Each row is a point. Each copy is the shape, with its points in the same order, turned, moved and blurred by noise. Say if it was mirrored as well.

Shape:
[[ 0.61 -0.11 -0.27]
 [ 0.41 -0.46 -0.09]
 [-0.35  0.19 -0.07]
 [-0.38  0.23 -0.22]
 [-0.43  0.37 -0.22]
 [ 0.65 -0.08  0.02]
 [ 0.52 -0.33  0.11]
 [-0.27  0.20  0.29]]
Copy 1:
[[-0.20 -0.55 -0.74]
 [ 0.16 -0.74 -0.51]
 [ 0.24  0.16 -0.16]
 [ 0.30  0.28 -0.25]
 [ 0.22  0.41 -0.19]
 [-0.33 -0.66 -0.50]
 [-0.10 -0.82 -0.46]
 [ 0.15  0.01  0.15]]
Copy 1 is: mirrored
Copy 2 (8 x 3):
[[ 0.78 -0.01 -0.11]
 [ 0.55  0.27  0.08]
 [-0.21 -0.33  0.08]
 [-0.14 -0.47  0.15]
 [-0.23 -0.59  0.07]
 [ 0.66  0.13 -0.33]
 [ 0.53  0.33 -0.14]
 [-0.32 -0.10 -0.13]]
Copy 2 is: only turned
Copy 3, 8 rows:
[[-0.02  0.56  0.37]
 [-0.33  0.54  0.12]
 [ 0.25 -0.10 -0.40]
 [ 0.39 -0.04 -0.39]
 [ 0.46 -0.15 -0.35]
 [-0.18  0.35  0.46]
 [-0.38  0.39  0.25]
 [-0.06 -0.34 -0.25]]
Copy 3 is: mirrored
